Every row gives one point. To make a cloud, some directions were put in groups of two or more. Within a group, all points are equally far from the middle, so they leave a hole (a ring in 2 directions, a hollow ball in 3). The other directions are filled evenly. Then the cloud was stretched, turned, moved and blurred a little. How many holes are there, and how many directions does each take, smallest first?
(in the rows, 128 means zero)

Cloud (14 x 2):
[[176 122]
 [115  79]
 [158  83]
 [ 77 120]
 [ 93 110]
 [167  97]
 [162 108]
 [116  67]
 [ 92  80]
 [111 123]
 [137 192]
 [ 62 165]
 [162 155]
 [ 55 164]]
Holes: 0

Cloud (19 x 3):
[[ 94 181 115]
 [101 193  99]
 [174 148 157]
 [147 187  74]
 [ 71 152 120]
 [ 73 129 134]
 [135 191  89]
 [ 96 134 168]
 [ 81  91  93]
 [163 117  60]
 [ 72 143 126]
 [ 84  99 152]
 [149  92  67]
 [ 78  93 109]
 [172  52 132]
 [139 145 186]
 [113  87  60]
 [ 85 101 158]
 [173 152 142]]
Holes: 1 (2)

Cloud, 19 rows:
[[125 175 173]
 [115  97  74]
 [127  71 178]
 [ 98 105 190]
 [154  55 117]
 [ 97 180 144]
 [170 152 172]
 [ 67 152 140]
 [ 69 128 100]
 [146 126  79]
 [ 98 177 159]
 [173  88 171]
 [156  82  86]
 [151  85  82]
 [177  73 131]
 [ 74  76 134]
 [129 150 191]
 [ 65 112 107]
 [122 151  86]]
Holes: 1 (3)

Cloud:
[[ 48 166 145 102]
 [153 181 107 113]
 [ 79 143 142 116]
 [ 83 150  93 141]
 [112 138 178  59]
 [125 123 160 183]
 [148 138  17 118]
 [137 140  21 126]
 [ 69 124  78 102]
 [162 145 134 129]
 [148 132 189 121]
 [ 73 122 108 128]
 [125  97  53 124]
 [137 152 145  71]
 [ 67 156 123 102]
 [ 43 193 100 128]
 [154  80 178 102]
 [171 110  99 170]
 [ 90 144 197 140]
 [168  95 179  91]
 [149 112 105  77]
 [150  84 164  81]
 [116  61 125 146]
 [121 187 175 121]
 [162 107 169 139]
 [ 98 150  89  91]
 [218 141 152 133]
 [113 151 141  58]
 [ 82 129  99  52]]
Holes: 0

Cloud (28 x 4):
[[165  38 112 152]
 [ 96 107 156 154]
 [166 195 119 138]
 [122 141  95 171]
 [149 124 185 163]
 [177  98 184 138]
 [183 148 111 165]
 [126 158  96 164]
 [184  40 147 179]
 [150  32 139 141]
 [182 164 114 152]
 [114 127 152  70]
 [ 92 107 155 145]
 [164 155 121  60]
 [193 173 129 110]
 [143 154 132  51]
 [144 194 109 145]
 [151 112 117 204]
 [100 167 164 114]
 [118 114  78 128]
 [122 118  77 123]
 [101  85 150 118]
 [181  86 126 201]
 [155  34 114 151]
 [194 140 107 114]
 [173  90 184 156]
 [192  98 100 141]
 [161  46 103 146]]
Holes: 2 (2, 2)

Cloud:
[[111 136 189  43]
 [158 147 171 146]
 [ 77 146 142  88]
 [175 170  85 102]
 [193 173 100 183]
 [128 136  87  60]
 [124 102  92 222]
 [112 169 167 164]
 [170 138  71 139]
 [124 161  77 191]
 [ 98 157 158 173]
 [197 103  85 202]
 [ 87 137 119 182]
 [131 138  95 170]
 [153 131 152 167]
 [107  95 161 111]
 [ 85 150 152 127]
 [105  89 142 149]
 [126 160 170  61]
 [136 134 146 183]
 [155 152  85  97]
 [117 148  84  94]
 [ 88 152 142  79]
 [100  98  83 210]
 [166 157 126 155]
 [179 115 166 207]
 [177 106 180 118]
 [205 128 118 114]
 [189 129 185  77]]
Holes: 0

Cloud, 47 rows:
[[ 70 142  92 163 125 138]
 [130 114 199 167 169 192]
 [127 147 143 188 176 134]
 [131  61 153  99 113 107]
 [161  79 174 109 144 136]
 [ 91 101 124 145  94  88]
 [122 165 122 135  99  49]
 [ 95  88 138 149  54 112]
 [114 199 138 135 140 113]
 [173 141 135 161 105 104]
 [ 34  84 134 136  85 151]
 [141  92 145 149  63  96]
 [168 110 212 130 138  86]
 [127 152 118 144  45  81]
 [ 49  90 122 118 111  75]
 [166 105 135 111 127  79]
 [ 64 153  93 104 110 149]
 [ 79  98 118 119  93  18]
 [119 145 162 141 168 119]
 [153 102 137 158 125 202]
 [ 60 116  82 105  79 174]
 [ 69 113  53 158  80 112]
 [185 121 132 110 191  73]
 [156 169 131 134 132  75]
 [ 91  53 135  99 119 175]
 [119  57 102 101 113  28]
 [ 86  58  92 101 110  87]
 [100 186  86 119 104  65]
 [170 184 140 113 165  67]
 [136 134 150 106 132  58]
 [213 146 164  91 170 138]
 [130 111  88 151 112 174]
 [112 164 128 103 152  57]
 [ 84  40 151 105  95 115]
 [ 74 103 141 187  79 132]
 [104  93 130 173  62  92]
 [181 131 126 110 125 137]
 [105 116 133 180  79 199]
 [156 115 184 162 125  75]
 [ 98 166 104 148 125  79]
 [142  39 124  86 125  77]
 [150 102  61  66 125 120]
 [106 146 135 125 192 128]
 [114  95 151 176 164 142]
 [198 153 145  71 162  75]
 [ 56  94 125 178  90 130]
 [ 50  87 145  94  56 192]]
Holes: 0
